Each row of a before or after table is a point. One or more steps were done to the points. Then noise was added and the rows were shuffled. The steps act on how far a point lies along the listed directions, d1 being the first. Name the steps. A step turns or swaps two directions, mirrors them in a line or flattens them onto one, adds a multiple of one to another, or multiplies one. Angles are multiples of 10 degrees, from the lower direction toward the higher: turns from -170 to 170, lines from 10 to 170 but not 90. Use the fewest steps. Two steps may share a direction if one is a turn and the other turns, adds or multiplies; they go together, in the order done. Otherwise the lowest direction goes first.
In the rows, 128 means zero.

Directions:
(1): [ 90 104]
(2): [152  90]
Before, 11 rows:
[[ 48 144]
 [132 108]
 [ 98 113]
 [144 119]
 [136 129]
 [ 71 148]
 [ 90 157]
 [ 98 101]
 [136  98]
 [ 91 143]
 [ 96  76]]
After (11 x 2):
[[110  93]
 [ 80 141]
 [139 109]
 [105 102]
 [133 132]
 [ 86 128]
 [147  98]
 [ 69 129]
 [ 47 113]
 [114  69]
 [146 126]]
Steps: turn d1 and d2 by 20 degrees

Directions:
(1): [151  83 107]
(2): [177 154 127]
(3): [117 146  77]
Before (10 x 3):
[[138 146 158]
 [112 124 129]
 [117 114 162]
 [168  97 107]
 [148 161 143]
 [103 152  96]
 [119 150 113]
 [131  84  77]
 [126 135 162]
 [172 127  44]]
After:
[[132 103  40]
 [143 129   9]
 [129 129 172]
 [121 127 131]
 [119 146 123]
 [127 119 164]
 [133 136 173]
 [110 150 108]
 [150 104  75]
 [133 147 158]]
Steps: add 0.7 times d1 to d3; multiply d2 by 0.4

Directions:
(1): [136 120  79  89]
(2): [ 95 168 143  94]
Before:
[[147 102 145 176]
 [129 130 122 133]
 [116 122 241 231]
 [168  68 106 157]
 [137 110 109 144]
 [137 129 128 135]
 [134  96 131 135]
 [128 119 167 150]
 [132 129 154 144]
 [121 122 119 123]
 [171  76 136 193]
 [123 118 127 153]]
After, 12 rows:
[[105 141 125 124]
 [130 139 127 123]
 [115 136 107 110]
 [ 48 203 235 125]
 [111 123 129 100]
 [ 95 164 140  95]
 [127 134 122 130]
 [124 118 120 129]
 [ 85 178 128  61]
 [108 143 166 119]
 [120 145 154 125]
 [105 145 100  58]]
Steps: mirror d1 and d2 in the line at 160 degrees

Directions:
(1): [ 94  89  84 119  95 147]
(2): [134 102 175 145  77 114]
Before (9 x 6):
[[132 146 105 128 168 125]
 [ 98  88  87 118  81 144]
 [139 159 117 120 174 125]
 [112 128 139 127 122 106]
 [178 168 211 151 131  82]
 [146 159  88  94 165 121]
 [177 141 214 162 121  86]
 [135  86 173 122  96 111]
 [109 128 131 138 114 113]]
After (9 x 6):
[[133 144 105 127 162 125]
 [107 129 130 137 117 115]
 [181 157 229 158 110  74]
 [139 157 120 123 168 123]
 [135  86 174 123  97 111]
 [147 158  91  94 159 121]
 [ 95  95  73 115  99 149]
 [177 132 228 168 103  82]
 [115 129 139 127 120 107]]
Steps: add -0.3 times d1 to d2

Directions:
(1): [142 182 124 168 115 155 132  78]
(2): [ 76 112 151 160 152 102 169 103]
(3): [107 152  66 152 126 125 153 173]
Before:
[[113 100 131 122 119 110 127 157]
 [140  81 153 110 144 104 117 118]
 [129 110 156 123 114 117 120 101]
 [148 125 104 103 138 124 117 179]
 [122  73 155 109 152 111 125 142]
 [138  90 126  95 139 110 119 148]
 [103 149 165 175 140 137 146  72]
 [114 109 163 117 136 117 142 109]
 [119 125 120 129 120 120 130 131]
 [112 138  76 125 111 138 125 181]]
After, 10 rows:
[[112  96 162 108 140 112 141 118]
 [107 120  81 113 115 128 123 196]
 [119 118 120 124 120 118 130 137]
 [109  18 162  68 164  84 121 190]
 [125  40 127  58 151  87 116 195]
 [130 109 155 125 115 117 122 100]
 [130  44 158  84 152  86 115 152]
 [138  87 106  76 147 105 115 213]
 [117 201 159 214 127 164 149  20]
 [104  63 131  95 130  90 126 192]]
Steps: multiply d1 by 2.5

Directions:
(1): [ 57 130  94 143 108 133 154  98 101]
(2): [152 148  72 135 144 117 149 181  91]
Before:
[[184 149 145 134 140 119 121 166 138]
 [156 137  91 130 133 123 137 173  81]
 [174 133 140 104 127 104 120 164 133]
 [ 88 121 110 134 111 132 128 123 129]
 [ 37 121  90 136  86 131 167  78  88]
 [ 71 145  66 141 138 129 137 135  94]
 [ 90 123 118 137 125 123 134 130  94]
 [163 137 115 122 142 117 112 159 129]
 [197 121 120 121 150 133  99 167 122]
 [102 132 149 132 111 136 121 115 136]
 [ 88 123 140 122 127 138 123  82 140]
 [214 171  76 134 161 111 150 229  91]]
After:
[[ 91 133 166 142 106 135 127  86 148]
 [ 86 101 146 131 106 151 104  71 134]
 [137 129  98 128 127 124 124 165 123]
 [ 89 123 132 128 113 130 116  94 136]
 [122 130 108 134 137 118 130 159  92]
 [171 137 121 114 160 124 118 155 131]
 [ 95 119 159 112  97 117 124  94 141]
 [176 146  58 123 139 105 160 201  74]
 [ 97 150  61 138 148 124 134 157  90]
 [  8 132 124 154  82 148 162  48 113]
 [ 74 122 110 139 103 139 142 103  88]
 [151 142 136 128 130 128 117 157 130]]
Steps: swap d1 and d2

Directions:
(1): [134 104  87 115  50 137 135 130 133 110  82]
(2): [135 158 146 162  97 111  45 138 150 133 125]
Before:
[[141 112  83 136  46 133 115 140 151 104 102]
 [151 127 103 134  59 132  70 133 147 105  95]
 [139 146 135 161 113 128  87 148 138 131 118]
 [135 128 134 138 115 123 112 122 138 123 121]
 [139 152 129 142 138 119 122 119 135 134 126]
 [117 137 154 124 249 130 158 121  87 147 200]
 [122 137 134 126 121 117  91 107 127 137 106]
 [128 151 136 151 120 123 103 117 129 117 130]
 [120 118 137  91 214 125 203 110 126 140 169]
 [132 115 108 114 114 128 156 145 114 126 111]
 [137 145 121 145 102 128 114 149 139 125 126]
 [148 128 111 149  55 127  49 151 147 131  99]
 [139 117 115 116  90 122 125 129 146 133 117]]
After, 13 rows:
[[135 121 126 132 108 127 123 120 136 119 115]
 [137 116 104 135  90 140 134 145 128 119  96]
 [137 138 113 138  96 132 126 148 136 122 120]
 [122 123 117 112 109 123 115 105 122 130  94]
 [132 147 142 142 142 114 102 150 126 139 136]
 [151 131 108 137  63 129  63 133 149 107  99]
 [149 114  95 137  42 134  73 149 143 125  88]
 [139 134 133 130 104 114  98 131 151 139 129]
 [116 102 114  92 218 148 218 116  76 131 171]
 [142 146 120 167  76 118  58 145 161 119 130]
 [127 129 112 131 102 135 140 115 122 108 112]
 [120 130 150 101 224 118 182 113 130 146 180]
 [139 136 112 128 124 127 150 117 130 127 114]]
Steps: swap d1 and d2

Directions:
(1): [118 100  80 135 168 170 153  76 156 164 133 140]
(2): [ 97 173  79  98 147  65 127 130 111 162 140 130]
(3): [103  85 133  71 148 108 127 114 141  99  75  88]
Before (14 x 12):
[[181 123 171 218  79 182 121 144 116 121 186 166]
 [118  78 121  84 151 132 125 117 145  97  73  87]
 [158 121 178 128 105 138 110 133 138  98 103 118]
 [142 114 212  95  87  91 117 183  92  79  99  90]
 [121 151 128 126 122  97  96 128 110 125 129 131]
 [103 132 107  64 119  21 119 163 103  95  83 114]
 [139 153 123 149 108 117 138 162 100 145 161 165]
 [153 141 134 180 111 180 140 146 111 154 171 159]
 [130  95 148 129 114 122 118 151 123  90 112 112]
 [129 120 100 145 137 156 124 150 120 144 143 124]
 [138 155 106 159 137 145 141 127 145 140 163 155]
 [124  93 104 121 140 109 109  88 149 128 112 102]
 [134 194 162 108  47  46  87 200  80 101 139 132]
 [106 153 178 124 105  93 115 192  92  87 113 111]]
After, 14 rows:
[[131  24 158 113 159 202 166  83 158 113  87 101]
 [122 115 112 117 128  76  95 108 132 121 116 100]
 [167  45 189 152  77 224 125 112 158  74  96 130]
 [127 145  99 138 126 132 118 159 106 143 154 127]
 [139 116 152 141 114 142 102 122 123 104 113 124]
 [115  63 165 144 145 199 147 122 144  96  91 112]
 [138 164 105 170 127 152 141 142 102 182 182 162]
 [138 106 112 120 151 158 134  80 160 140 106 130]
 [152 122 138 163 105 148 136 156 110 132 153 163]
 [106  96 101  74 156 112 121 119 137 108  83  92]
 [144  40 177  98 101 130 127 144 140  36  48 102]
 [114  76 112 126 146 145 137 111 146 116 112 119]
 [139 176 118 156 125 117 133 150 126 131 167 150]
 [142 134  75 194 134 168 143  93 124 191 204 181]]
Steps: turn d1 and d2 by 110 degrees; add -0.3 times d2 to d3

Directions:
(1): [120 135  52 162 134 169 139 105  94 103 145 100 148  89]
(2): [123 130 151 109  99 187 120  60 168 135 147 127  84 110]
Before, 12 rows:
[[123 153 105 152 143 126 156 143  95 123 125 134 165 136]
 [105 139 112 131 136 172 134 110 118 131 153 116 112 120]
 [133 126 206 106 125  36 120 182 135 140  89 165 126 209]
 [136 128 141 117 105 165 136  79 180 142 135 153 109 122]
 [122 118  91 176 156  94 149 180  64 101 114 117 176 113]
 [125 126 236  76  90 116  91  97 193 158 111 151  61 139]
 [130 116 119 136 141  55 124 174  87 134 114 135 171 169]
 [136 138 213  83 111  29 116 188 122 158  98 166 115 203]
 [106 137 159  98 124 150 126 108 160 159 142 140  91 131]
 [129 142 148 111 117 104 126 146 142 145 122 119 118 143]
 [122 113  92 135 162 104 127 181 111 107 123 132 151 141]
 [136 116 201  83 112 105  87 142 187 145 124 149  99 144]]
After:
[[115 118  64 138 147 166 128 124 117  97 145 116 133 110]
 [110 131 159 105 148  95 128 164 140 163 125 148 119 153]
 [119 122  52 162 133 128 132 116  72 109 145 105 170 115]
 [129 148  67 157 147  46 142 205  30 109 113 118 184 151]
 [123 136  71 173 157  59 141 194  52  96 103 120 191 158]
 [117 155 108 143 126 169 152  96 115 124 138 127 140 119]
 [143 122 168 107 121 100 135 138 174 152 112 170 127 157]
 [129 145 114 127 129 100 133 157 117 134 121 111 138 134]
 [109 135 155 110 127 152 127 119 141 148 143 134  94 144]
 [141 116 136 122 150  58 103 209 121 126 113 137 162 148]
 [134 123 183 116 142  18 107 213 117 143  79 149 142 165]
 [109 125  82 171 125 186 147  87  96  99 145 103 131  68]]
Steps: turn d1 and d2 by 80 degrees

Directions:
(1): [115 203 126 114 134  84 140 109 108 168 126 151  95 143  67 164 120 102]
(2): [137 110 174 156  60 134 104 118  66 125 125  94 121 137 137 169  84 101]
(3): [ 96  98  67  75  94 144  93 115 130 154 110 106 159  78  90 151 128 123]
(4): [100 135 118 152 157 151 100 135  98  49  74 166 112 111 116 169 152 130]
(5): [ 92  70 168 115 196 103 125 132 114 152  82  92 108 136 110 104 115 101]
Before, 14 rows:
[[122 132 206 143  63  92 138 117  68 176 143  64 100 197 119 157  80  93]
 [119 146  74 105 114 131 112 114  99 128 121 143 145 127 129 152 133 140]
 [114 244  83 100 100 110 128  84  93 156 126 191 115 113  18 209 130  93]
 [118  83 110 100 132 147 114 127 122  92 103 141 149 104 134 134 123 148]
 [140 122 205 163 133  95 132 139 100 142 167 121  90 160 140 139 106 117]
 [127 148 105 125 115 110 118 115 120 147 148 129 119 118 115 118 151 146]
 [127  84  98 113 153 135 117 120 152 139 135 120 158 106 136 120 152 140]
 [ 87  98  81  99  83 144  85 130  96 123  81 108 159  74 102 152 138 120]
 [124 201 123 122  83 112 120 114 125 141 147 162 101 136  86 180 129 122]
 [ 72 115 101 109 155 135  95 125  85  81  31 122 116  95  76 172 121 116]
 [159 136 114 145 111 143 151 127  98  97 137 118 147 124 150 157 126 142]
 [135 106  96  86 101 132 135 122 139 182 171  64 157  96 128 105 117 133]
 [ 93 150 143 102 138 100 127 124  87 165 129 104 112 117 111 144 114 114]
 [156  93 209 138  14 117 127 116  45 187 158  63 136 163 142 173  60  89]]
After, 14 rows:
[[133  96 135 135 161 129 145 131  89 109 100  97 131 123 135 142 120 125]
 [105 117  96  98 153 115 112 116  95 142 100 125 133 134 119 136 128 127]
 [147 103 209 159  14 133 110 119  19 140 135  83 129 155 141 202  67  92]
 [136 171 192 170  34 114 132 119  58 129 150  96 101 194 129 186  92 109]
 [117 188 128 119 102 114 132 123  94 141 156 128 118 120 127 159 121 131]
 [ 90 199 145 106 189  78 144  94  86 172  90 165  83 141  16 169 121  68]
 [118  90  96  92 126 149 114 126 129  98 109 145 155  99 133 136 127 151]
 [134  98 106  91  88 135 125 117 122 182 166  54 155  95 126 116 105 124]
 [ 95 153 172 121 157  88 123 120 111 153 107 137  78 154  79 152 117 100]
 [ 84 103  70  95  88 145  86 130 101 120  78 115 161  70  99 150 145 127]
 [103 174  54 116 116 156 108 125 117  58  73 165 135  90  91 179 144 151]
 [133  90  88 109 131 140 116 117 156 145 146 117 168 102 136 124 148 144]
 [156 150 191 176 105 108 129 137  97 115 181 142  94 156 150 160 112 129]
 [118 127 125 124 136 101 119 116 113 155 136 114 111 124 112 111 145 136]]
Steps: add -0.3 times d1 to d3; turn d2 and d4 by 20 degrees; multiply d5 by -1

Directions:
(1): [130 201 152 125 131  79 110 117 125 158  70 165 148  91  96 109 175 112
 112 124]
(2): [ 79 109 110  68 146 145 149 166  90 155 146 168 152 109  82 183 134 110
 136 152]
(3): [146 193 110 130  70 146 136 114 154 152 152 129 115 153  61 142  75 147
 157 141]
(4): [ 91 152 177 144 142 117 188 110  56 118 114 114 135 191 128 107 122 146
 144 156]
(5): [174 117 103 114 203  94 117 100 117 150 144  99 160 149  94 106 100  85
 168 104]
Before:
[[115 107 117 139  80 172 148 136 135 117 146 115 113 149 117 135  81 142
  128 135]
 [110 174 157 157 127 121 142 120 103 110  96 137 126 145 132 108 141 124
  134 144]
 [117  76 145 147 164 112 162 103  95 103 139  94 132 183 152  92 120 140
  154 134]
 [ 86 129  94  70  66 173 128 167 164 155 167 162 135  99 101 192 132 136
  101 156]
 [ 86 172 145 119 115 121 140 145 104 160 102 177 136 106  97 156 166 158
  134 155]
 [ 96 169 181 173  61 136 141 146 144 111  68 167 103 108 177 118 204 170
   68 159]
 [155 166 126 107  94 127 113 135 152 134 105 144 136  99 107 119 146 128
  122 129]
 [ 99  81 129 153 137 146 156 132 120 105 156 113 111 158 170 112 129 156
  134 135]
 [153  90 111 150  85 134  98 160 196 113 140 130 109  94 144 132 111 140
   88 115]]
After (9 x 20):
[[ 79  86 139 151 140 147 176 134  96 104 153 115 114 172 164 114 130 160
  138 147]
 [ 85 183 178 157 130 120 172 120  67 107  90 138 131 169 129 108 141 132
  138 161]
 [161 157 113  98  92 131  98 143 169 139 110 152 136  80 103 129 148 120
  119 123]
 [158  71  77 125  75 150  65 185 235 125 152 153 108  46 135 163 120 128
   75 104]
 [ 88 170 143 110 148 108 149 136  80 169 108 168 151 123  78 151 155 143
  154 155]
 [ 54 156 173 128  80 146 166 170 101 131  81 196 125 103 138 156 207 157
   79 181]
 [122 107  53  45 106 160  96 166 186 177 187 160 154  79  73 198 120 100
  118 133]
 [ 92  94 181 168 155 111 195  92  61  89 126  89 127 216 165  77 122 161
  155 151]
 [109 105 116 130  88 172 154 139 127 120 150 118 119 149 109 141  81 138
  134 137]]
Steps: turn d2 and d5 by 40 degrees; multiply d4 by 2
